Rows are points. Examples show where two turns around zero, p and q, send a point. Write where each new point lands after one turn and then the other. Backwards means that the second turn is done in reverse. Each puzzle has new turns, and all numbers are rounded.

Turn p:
[ 1.7 -2.5] -> [-0.6 -3.0]
[ 0.0 -6.0] -> [-4.3 -4.2]
[-2.2  0.1] -> [-1.5  1.7]
[3.5 6.0] -> [6.7 1.6]
[-2.9  2.4] -> [-0.3  3.8]
Turn q:
[ 0.0 -1.5] -> [-1.5 -0.3]
[-3.4 -1.5] -> [-2.1  3.0]
[1.2 7.1] -> [7.2 0.2]
[ 2.2 -4.1] -> [-3.6 -3.0]
Where do these land?
q, then p: [4.8 0.5] -> [-2.3 -4.2]
p, then q: [-1.8  4.1] -> [ 4.4 -0.9]
p, then q: [-3.0  1.3] -> [2.8 1.7]
q, then p: [ 0.0 -6.0] -> [-4.9  3.4]

Turn p:
[-5.5  1.0 -2.8] -> [-5.0 -2.9  2.4]
[-2.8 -2.5 -1.9] -> [-1.2 -4.0  0.2]
[ 4.2  0.2 -1.4] -> [ 0.8  1.9 -3.9]
[4.1 1.3 6.2] -> [5.4 5.0 1.4]
Turn q:
[-1.4  0.3  2.9] -> [-3.2 -0.5  0.0]
[-3.5  0.1 -8.3] -> [ 5.3  4.4 -5.8]
[ 3.6 -3.3  2.6] -> [ 0.3 -5.0  2.4]
[ 4.3  2.5 -0.6] -> [2.0 1.1 4.4]
[-2.9  0.3  3.4] -> [-4.3 -0.2 -1.1]
Where do these land?
q, then p backwards: [-4.8 -0.9 -3.6] -> [ 5.6 -0.1 -2.4]
q, then p: [-1.5  2.5 -1.3] -> [-2.2  2.2  0.4]
q, then p: [ 5.5  2.2 -1.1] -> [4.6 3.7 1.3]
p, then q backwards: [ 0.8 -3.8  6.0] -> [ 5.5 -1.1 -4.4]

Turn p:
[ 3.8 -5.6 -3.2 -1.7  5.2  1.0] -> [ 1.1 -3.4  0.0  1.5  8.1 -2.5]
[-4.5  0.1 -0.2 -3.6 -6.1  0.8] -> [-6.8 -1.7 -0.1 -0.4 -4.4  1.4]
[-5.4  3.0 -2.3  0.3 -1.2  4.4] -> [-3.0  0.8 -5.6  1.3 -2.2  4.1]
[1.7 2.6 0.8 0.3 0.8 2.2] -> [ 1.4  1.4 -0.7 -2.2  1.0  2.3]
[-0.4 -1.9  4.6 -2.5 -2.2 -1.8] -> [-2.9  1.0  5.3 -0.1 -1.1 -0.5]
[-4.7 -3.2  5.1  2.7 -2.6 -3.4] -> [-1.1  1.7  5.0  5.4 -5.0 -0.5]
[ 5.4  3.5  0.8  3.5 -3.9 -2.3] -> [ 5.4 -1.3  2.0 -4.9 -4.0  0.3]
[5.1 0.4 0.3 5.7 4.8 0.3] -> [8.4 0.9 0.1 0.3 3.2 0.5]
[-0.9  1.0 -5.9 -4.8  5.2 -1.2] -> [-2.5  0.5 -5.9 -1.0  4.6 -5.0]
Turn q:
[ 4.7 -4.0 -0.8  0.8 -2.4 -3.1] -> [ 4.3 -3.1  4.4  1.4 -1.2 -2.1]
[ 0.0 -1.4  0.4  3.0  3.0 -5.5] -> [-3.1 -1.9  4.1  4.5 -0.6 -0.1]
[-0.4  5.7  1.5  2.7 -1.7 -2.0] -> [-2.6  2.1 -1.8  1.3 -5.5 -1.5]
[-6.1 -3.6 -2.8 -4.8 -4.9  9.4] -> [ 3.9 -2.2 -5.9 -9.4  3.6  6.1]
[ 0.1  1.2  3.4 -2.8  1.9 -1.5] -> [-2.8  2.5  2.0 -1.5  1.1 -2.3]
[-1.0  5.6 -2.9 -2.3  4.7 -0.7] -> [-4.6  0.9 -4.7  2.2  2.8 -3.4]
[ 1.6  1.6  2.0  2.5  0.2 -3.0] -> [-1.2  1.3  2.1  2.5 -3.0 -1.4]
[ 1.2 -5.1 -0.7  0.9 -0.8  6.3] -> [ 6.2  0.5 -0.1 -1.0  2.9  4.6]
Where do these land?
p, then q: [-0.6  6.7  0.1  2.7  4.7 -4.4] -> [ 0.2 -0.7 -3.6  2.3 -3.1 -8.1]
q, then p: [ 4.3  2.9 -3.6 -2.5 -0.9 -2.1] -> [ 2.5 -1.9  1.0  0.3 -1.6 -6.2]
q, then p: [ 1.0  2.0 -3.8  1.2 -1.7  1.0] -> [ 1.8 -4.3 -1.2 -0.1 -0.3 -1.4]
p, then q backwards: [ 3.8 -2.6  0.9 -0.4 -5.6 -1.4] -> [-0.9 -4.4  0.7 -0.7 -3.6 -4.7]
q, then p: [-6.2 -4.5  2.9 -0.3  0.9 -3.1] -> [-5.5  2.8  2.2  3.8  1.8  4.1]
q, then p: [-6.3 -3.7  5.5 -1.6 -1.2  2.8] -> [-6.8  3.0 -0.5 -2.1  3.7  4.6]
q, then p: [ 3.1 -1.2 -0.2 -3.6 -2.7  0.8] -> [ 0.1 -0.1  2.5 -3.1  1.9 -3.5]
q, then p: [ 0.9  0.3 -1.9  4.5  6.5  6.4] -> [ 6.8  0.9 -6.5  0.2  2.1  3.9]

Turn p:
[ 5.5 -2.6 -3.3 -2.7 -2.5  6.6 -2.2 -3.5 -2.2] -> [ 2.4 -5.7 -6.4  0.8  5.4  3.1  2.5  0.4 -1.5]
[-2.1  4.4  0.7 -4.5  4.5  0.7  7.3  0.5  1.3] -> [-1.6  5.7 -1.0 -6.5 -1.0 -2.3  4.5 -3.5  1.7]
[ 3.6  0.6  0.8  5.2  1.2  2.5 -6.4  2.3 -0.7] -> [-2.0  0.1  1.0  6.3  4.3  4.7 -3.0  0.7  1.1]
[ 1.8 -5.9  2.3  3.9 -0.1  1.9 -5.7 -5.0  0.1] -> [ 2.8 -6.9  1.7  5.0  3.3  1.0 -3.7 -3.3  0.0]
[-2.2  1.7  2.2  0.7 -3.8  2.0  2.9  1.4 -1.2] -> [-0.3  2.3 -2.5  2.7 -3.7 -1.2  2.2 -1.0 -1.8]
[-7.3  1.4 -1.6 -4.3  1.8 -2.0  2.8  4.1  1.4] -> [-4.2  2.1  3.8 -4.9 -4.7 -1.8  4.6  1.1 -0.9]
[-2.9  5.7  1.4 -3.3  0.4 -6.0 -0.2  0.0  2.4] -> [-0.8  4.8  2.9 -5.7 -3.5  0.6 -3.0 -0.1 -3.1]
[-1.4 -0.6  2.5 -3.6  1.4 -6.4  3.4  3.4 -1.5] -> [ 3.2  4.6  4.8 -3.0 -2.1 -3.3  2.0  2.7 -0.3]
[ 1.1 -1.4 -0.3  3.5 -1.7 -2.5  0.5  2.6  5.0] -> [ 0.6 -0.3  1.0  1.2 -4.2  1.8 -2.7  1.8  4.7]
[ 3.9 -3.3 -4.8  5.2 -1.2  3.2 -2.4 -5.7 -4.7] -> [-0.2 -6.6 -5.3  4.3  6.2 -2.6 -3.4  1.3  0.1]
Turn q:
[-2.8  1.3 -3.8  5.1  1.7  6.5 -1.2  0.2  5.6] -> [ 4.0 -1.6 -1.6  3.6 -4.7  8.0 -0.9 -1.8  1.9]
[ 4.6  6.4  1.3 -5.2 -1.3 -4.1  3.5 -3.2 -1.1] -> [-2.9  7.0 -1.6 -1.8  3.2 -4.3  0.3  4.4  4.6]
[-2.2  5.2  2.3  1.5 -4.7 -1.9  1.7  2.7 -0.3] -> [-3.1 -0.2 -3.2  4.2 -1.4 -4.5 -2.4 -0.7  3.1]
[-4.7 -3.6 -3.3 -1.3  0.0 -5.1  2.2 -5.9 -0.7] -> [ 0.9  1.9  3.0 -4.3  2.6 -1.4  2.4 -7.8  2.6]
[ 2.7 -1.5 -2.3 -4.5 -1.9  0.2  1.1  3.1 -3.9] -> [-2.1 -0.9 -1.9 -6.2 -0.8 -2.4 -1.4  2.3 -1.9]
[-2.1 -1.6  0.5 -4.8  2.5  1.3 -3.8 -4.6  6.2] -> [ 3.0  0.6  7.5 -0.9  2.5  4.6 -2.4  0.7  3.6]
[ 5.7 -6.2  2.1  3.8 -4.0  5.7 -2.0 -1.0 -3.8] -> [ 5.7  0.2  1.1 -0.3 -5.6 -3.1  0.8  2.7 -8.7]
[-2.2 -2.7 -2.6  3.5  3.0 -1.3 -4.1  1.7 -2.3] -> [ 1.6 -3.6 -1.7  0.2  3.1  2.3  0.1 -3.9 -4.2]
[-1.6  2.1  4.2  1.8 -0.2  3.7  1.3  4.1 -3.5] -> [-5.0 -0.4 -1.4  3.9 -3.5 -0.3 -1.7  0.8 -3.7]
[ 2.6  0.6  1.5  0.0  4.9 -5.1  1.2  2.9  3.7] -> [-2.0 -2.9 -0.3  1.4  4.8  1.0  5.1  3.3  2.8]
Where do these land?
p, then q: [ 4.5 -4.2  0.7 -1.6  7.1 -0.3 -0.9  6.8 -1.5] -> [-5.0 -1.1  1.9  5.1 -1.4  4.3  5.2  5.6  2.3]
q, then p backwards: [ 3.4  0.2  3.2 -2.1 -5.8  0.7  4.5 -0.5  1.7] -> [-2.9 -1.6 -1.7  1.8 -0.7 -4.8  5.5  3.5 -0.4]
p, then q: [-1.9 -2.5 -2.2 -0.6 -4.1  2.3  1.1 -1.0 -0.5] -> [ 1.0 -2.0 -0.9 -3.5 -2.1 -2.4  2.0 -2.5 -0.7]
p, then q: [-4.5 -4.9  0.2  1.1  1.9 -1.0  4.2  3.7  4.7] -> [ 0.5 -1.6  4.6  2.3 -3.2 -5.2  1.5  0.6  5.8]
q, then p backwards: [-0.5  2.5 -3.6  6.8 -2.5 -1.3  3.2 -0.9 -5.6] -> [-0.7  4.1  2.7  0.3 -3.4  5.1  6.2 -3.5 -1.7]
q, then p backwards: [-4.0  1.6 -1.2 -4.8  0.7 -1.6 -4.9 -3.5 -2.6] -> [ 2.4  3.8  1.8  1.3  5.6 -2.6 -3.2 -3.9  0.1]
q, then p: [-0.2  2.8 -1.2  0.2 -4.2  4.7 -1.1  1.7  0.9] -> [-0.6 -2.7 -1.1  2.4 -1.1  4.3 -2.0  3.6 -1.8]
q, then p: [ 5.0 -5.1 -6.5 -1.5  5.4  1.3  0.4 -2.7  2.3] -> [ 3.5  2.4 -4.6 -2.9  2.9  2.5  8.5 -1.1  1.6]
p, then q: [-0.9  8.2  1.0  2.8  0.9 -3.0  1.2 -2.4 -2.0] -> [-0.2  2.6 -3.1  1.5  5.9  0.5 -6.1 -2.4  1.0]
p, then q: [-2.5  0.2  0.2 -3.2 -2.1  2.4 -7.0  4.6  1.9] -> [-3.4  0.6  1.5  1.4 -7.4  0.2 -1.5 -1.0 -5.1]
q, then p: [ 0.6  0.4  1.3  3.1 -3.0 -4.4 -4.2  2.1 -1.8] -> [ 0.5 -1.4  3.1 -0.2  3.4 -3.0 -3.9  3.4  2.6]
q, then p: [ 1.0  0.8  8.0 -0.3  5.8  0.0  3.4 -7.8  2.6] -> [-2.1 10.0 -1.2  3.2 -3.2 -1.4 -0.3 -6.8  2.0]

Turn p:
[ 0.9 -1.5 -3.2 -1.4 -8.8 -0.2  0.8 -2.0  1.4 -3.1  0.0  1.7] -> [ 3.1  6.4  2.7  0.7  0.7 -1.8  1.9 -1.6  3.7 -3.3  3.3 -2.8]
[-2.5 -1.1  2.1  1.6  1.4 -1.1  5.1  2.7  0.4 -1.4 -0.4 -6.5] -> [-2.2  2.3 -5.2  1.5  4.4  2.5 -2.3 -1.2  0.1  2.2 -4.4 -0.3]
[ 2.1  0.0 -4.9 -6.3  2.2 -2.5  0.4 -6.7  0.1 -0.2  2.5  9.4] -> [ 2.5 -4.8  6.1 -0.4 -5.6  2.9  8.1 -1.2  3.6  0.2  3.9 -4.3]
[-4.1 -3.4 -0.6  4.0 -2.7  6.1  4.4  4.3 -2.6  0.4  1.0 -0.5] -> [-1.1  4.2 -4.6  2.1 -2.1  2.6 -5.2 -4.9  1.2 -3.1  0.5  4.3]
[-3.9  0.2 -3.2 -1.3  4.0 -1.7  1.7 -0.3 -3.0  4.7  2.2  0.2] -> [-2.0 -1.6 -0.6 -3.8 -5.1  4.1 -0.4 -2.5 -0.3  3.0 -2.2 -1.2]
[ 1.0  2.8  0.4  1.2 -0.6  3.5  2.5  3.0 -1.1  1.8 -6.6  1.4] -> [-1.5  2.4  1.4  1.4 -0.6  1.5  1.1  1.5 -2.5 -4.3 -3.5  5.8]
[ 4.5 -1.4  4.8 -0.1 -4.1  0.3  1.8  4.3  0.9  0.4  0.0 -1.7] -> [-3.5  3.3 -1.4  1.7  4.2  0.5 -1.9  4.8  1.0 -2.5  2.7  0.9]
[-3.8  0.4 -1.8 -0.2  4.4 -0.4  1.0  5.1  0.7 -0.3 -4.0  3.1] -> [ 1.6 -1.9  0.1  1.8 -3.8  2.4 -1.2  1.6  2.1 -0.4 -6.7  2.9]
[ 2.9 -2.3  2.0 -1.6 -0.9 -4.9 -5.2 -0.8  1.4  0.4 -2.3 -4.7] -> [-1.2  1.6  2.8  0.5  3.0 -4.3 -1.3  4.7 -1.5  5.0 -0.1 -3.2]
[-7.3  4.2  4.6 -2.7  1.8  5.5 -1.7 -0.5 -1.8  0.5  5.5 -2.1] -> [ 0.0 -6.5  0.0 -4.4  3.1  2.6 -7.0 -5.9 -2.3 -2.7  0.0 -0.4]
[ 2.2  3.9 -0.6 -1.1 -1.1 -5.9 -0.6  1.9  3.3  0.0  0.6  6.2] -> [ 1.4 -1.8  1.4 -3.4 -1.2 -1.0  4.3  5.9  5.4 -2.4 -0.8 -1.1]
[ 3.5 -5.9 -6.4 -1.2  1.3  4.5 -7.1 -4.1  1.5 -0.7  1.4 -0.9] -> [ 6.8  0.5  2.6  3.6 -4.1 -1.9 -1.0 -0.6 -4.6  5.0  6.9 -1.6]
[-1.7  9.1 -2.9  2.5  3.1  0.3  3.5 -4.8 -1.8 -1.8  2.9 -2.5] -> [ 1.8 -3.0 -4.7 -5.2  1.4  0.9  5.7 -5.5 -4.5 -2.0 -3.3 -1.9]
[ 5.9 -2.5  6.6  4.4  5.9 -3.8 -5.4  2.4 -5.4 -0.9 -3.8  1.2] -> [-7.4 -5.5 -1.4  5.6 -1.9 -7.4 -0.1  6.4 -2.6  2.0 -1.1  1.7]
[ 0.5 -2.5  3.1  2.3 -6.0  0.1 -1.0 -4.5  6.0 -0.1  1.1 -4.5] -> [ 1.7  4.4  0.5 -1.4  7.8 -3.5 -0.6 -1.4  1.4  3.5  4.6  1.0]
Turn q:
[-4.3 -1.8 -3.4  2.8  1.0  4.9  2.0 -4.1  2.8  0.7  0.2 -3.3] -> [ 0.5 -0.8 -2.9 -5.2  0.5  3.4 -4.1  3.7  4.1  3.3 -0.6  0.1]
[ 0.9 -4.2  2.2  2.1  3.8 -1.1  2.4  0.7  1.1 -4.4  1.0 -2.4] -> [ 1.8 -0.8  2.5 -2.8 -2.1  2.1 -5.3 -1.2 -2.5 -3.3  0.6 -2.0]
[ 2.4  1.5 -0.5 -4.5 -2.5  1.0 -7.0  4.4  0.7  0.1  3.7 -3.4] -> [-0.1  1.5 -2.7  2.8  1.0 -2.4  5.0  2.1 -0.9 -1.6  2.7 -8.1]
[-3.4  2.9  3.5  4.3 -1.6 -0.9 -0.6  4.4  4.8 -3.0  1.1 -3.9] -> [ 2.9 -2.7  3.4  0.3 -0.3  1.1 -0.6 -2.4  6.7 -2.2  0.1 -6.1]
[-6.0  0.4 -1.0  3.7  0.2  0.7 -0.3 -5.8 -5.2  0.2 -2.5  0.9] -> [-5.3 -0.2  1.3 -1.2 -0.9  4.1 -1.0  1.1  1.9  4.5 -5.9  3.0]
[ 4.6 -2.9 -0.6 -5.3 -1.7 -5.5 -5.1 -2.5  2.0 -3.3  3.9  5.4] -> [-1.5  6.2 -0.9 -2.2 -1.3  1.2  7.3 -2.7 -5.0 -5.6  3.9  0.7]
[ 4.9 -3.1  0.9  4.3  3.0  0.2  4.7 -0.4 -3.5  6.0 -3.8 -4.4] -> [ 1.8 -5.0 -0.6 -1.3 -1.9 -4.3 -6.1 -2.1 -5.1  6.5 -1.2  1.3]
[ 4.2  0.5  3.2 -5.2 -3.1  1.8 -4.6 -3.0  3.2 -4.3 -0.5  1.9] -> [ 3.6  6.3 -0.3 -1.6  4.4  0.7  5.6 -0.6 -2.8 -3.0 -1.5 -2.1]
[ 2.7 -6.0 -3.2 -0.9  2.9 -2.0  4.3  4.3 -1.6  3.5 -6.1  3.0] -> [-2.4 -1.3 -4.1  1.9  0.6 -4.7 -6.8 -4.2 -3.8 -1.3  1.7  5.6]
[ 2.6  3.9  1.2 -4.5  4.9 -5.7 -0.5  4.8 -0.2  1.3 -1.6 -3.3] -> [-1.8 -6.1  3.4  2.7  4.1 -3.6  1.3 -1.2 -4.1 -2.6  4.2 -2.3]
[-0.6 -3.2  4.0 -5.6 -5.0  1.9  1.8  3.7  1.7 -2.3  2.4  1.1] -> [ 5.1  1.0 -3.9  2.5 -1.1 -0.3  1.8  1.1  0.1 -7.6 -2.4 -0.8]
[ 3.8  0.1 -3.5  1.8 -5.7 -0.6  2.8 -1.1 -3.3 -2.0 -5.7  4.8] -> [ 1.0  4.1 -2.3  5.1  0.9  2.6 -0.6 -6.1 -1.4  3.6 -1.2  5.6]
[-2.5  3.4  1.0  4.5  2.3  4.5 -2.6  2.3 -2.4  5.4  2.0  6.9] -> [-3.2  3.7  3.8  2.0 -2.9 -7.0 -0.1  4.0  5.6  3.0 -1.4  2.6]
[-5.3  4.7 -0.4 -1.2  1.6 -3.0 -1.4 -3.3  0.9  4.9  3.7  0.4] -> [-4.0 -4.2  2.0 -2.7 -0.5 -0.4  5.9  3.8  3.7  1.0  1.3  2.0]
[-4.1  3.9 -3.5  3.9 -0.1  3.9  4.1 -4.3 -1.1 -2.7  2.0 -3.7] -> [ 1.5 -1.7  1.5 -0.2 -0.2  7.5 -2.5  4.7  4.0  5.3 -0.3  0.4]
Where do these land?
p, then q: [ 3.1  1.9 -0.8 -1.0 -4.7  1.5 -6.0  1.5 -1.5 -1.0  2.6 -1.5] -> [-1.2 -1.0  2.3  3.3 -2.0  2.2  2.9 -0.1 -3.7 -2.1  2.1 -5.6]
q, then p: [-7.0  1.3  5.9 -6.6 -1.1 -3.7  3.9  1.1 -1.3  1.4  0.9 -3.6] -> [ 0.1  3.5 -1.5 11.8 -0.3  0.1 -1.1 -0.8  4.1  1.7 -1.2  1.4]
p, then q: [-2.8 -0.1 -4.6  3.1  4.8 -2.7 -3.2 -0.7 -2.9  1.0  2.6 -1.6] -> [-1.7 -2.1 -7.5  0.6 -0.2  0.3  3.4 -2.4 -2.3  3.2 -0.8  0.8]
p, then q: [-2.9  0.7  1.3 -3.9  1.6  3.1  3.1 -1.5  1.2 -4.5  1.8 -0.9] -> [ 1.2  2.8  0.8 -5.1  0.8  0.9 -4.2  1.8 -2.7  2.7 -0.9 -1.5]
p, then q backwards: [-1.5 -4.9  4.4 -8.4  1.3 -2.1  2.2 -1.5 -0.9 -1.5 -2.8  1.7] -> [-4.5  7.3 -0.2  3.6  1.3 -1.7 -1.7  2.6 -3.7 -4.5 -1.9 -2.1]
q, then p: [ 0.9 -2.4  2.3 -1.7  1.8  0.7  5.2  4.9 -1.8 -0.2  1.1  3.9] -> [ 0.2 -0.7 -1.3  2.1 -1.6 -7.4  1.1  2.0  2.9 -3.1  0.7 -1.2]
q, then p: [ 5.9  5.9 -9.7 -2.0  0.2 -5.0  3.2 -0.3  5.2 -0.8 -2.1 -0.5] -> [ 0.0 -7.5 -5.7 -2.9 -4.0  4.6  1.6 -3.8 -0.1  2.8  8.8 -0.2]
p, then q backwards: [-0.3 -3.3 -1.0  5.7 -2.7  0.8 -0.9  0.6 -1.6 -3.3 -2.2 -3.2] -> [ 3.7 -2.4 -0.8  0.0 -2.1  2.9 -1.3  4.0 -1.4  2.0 -2.9  4.0]
q, then p: [-7.0 -1.4  4.3 -6.3  0.9 -2.9  1.0  3.9  5.9 -1.8  0.1  2.4] -> [ 6.0 -2.6 -1.7  8.9  3.5 -0.8  1.5 -0.6  4.5 -0.2 -2.5 -3.3]
q, then p: [ 5.0 -0.3  2.1  9.1 -2.6  0.6 -2.9 -3.5 -0.7  0.4  2.8  1.7] -> [-4.3  3.5  4.8 -7.2  4.8  0.8  2.6  1.1 -2.1 -2.3  2.3  0.5]
p, then q: [ 7.5  3.4  2.5  6.0  4.1  3.1 -4.8 -0.2  0.2  4.0 -1.6 -1.9] -> [-6.1  0.2 -0.6  7.5 -6.7 -1.6 -0.9  0.3 -2.6 -3.2  0.9  4.7]
p, then q backwards: [-5.8  2.4 -2.4 -5.3  0.5 -2.2  4.8 -1.6 -1.2 -1.8 -3.6  5.5] -> [-5.6  2.3  6.9  3.4 -4.3 -3.8 -1.1 -1.1  0.0 -4.5  0.0  0.5]
p, then q: [ 3.5 -2.8 -4.1  5.4 -2.6  4.1 -2.2 -3.3  0.7  4.6  2.2 -1.7] -> [-0.3  0.2  0.8  3.8 -4.6  0.2  7.4  3.6 -1.1  2.2  3.4  3.5]
q, then p: [ 1.4 -0.3 -0.3  5.8 -1.7  4.8 -3.5  0.7 -1.2  3.3 -1.8 -0.3] -> [-0.5  2.8  2.5 -6.6  0.6 -0.9  1.0  3.1 -1.7  3.3 -2.3  1.1]
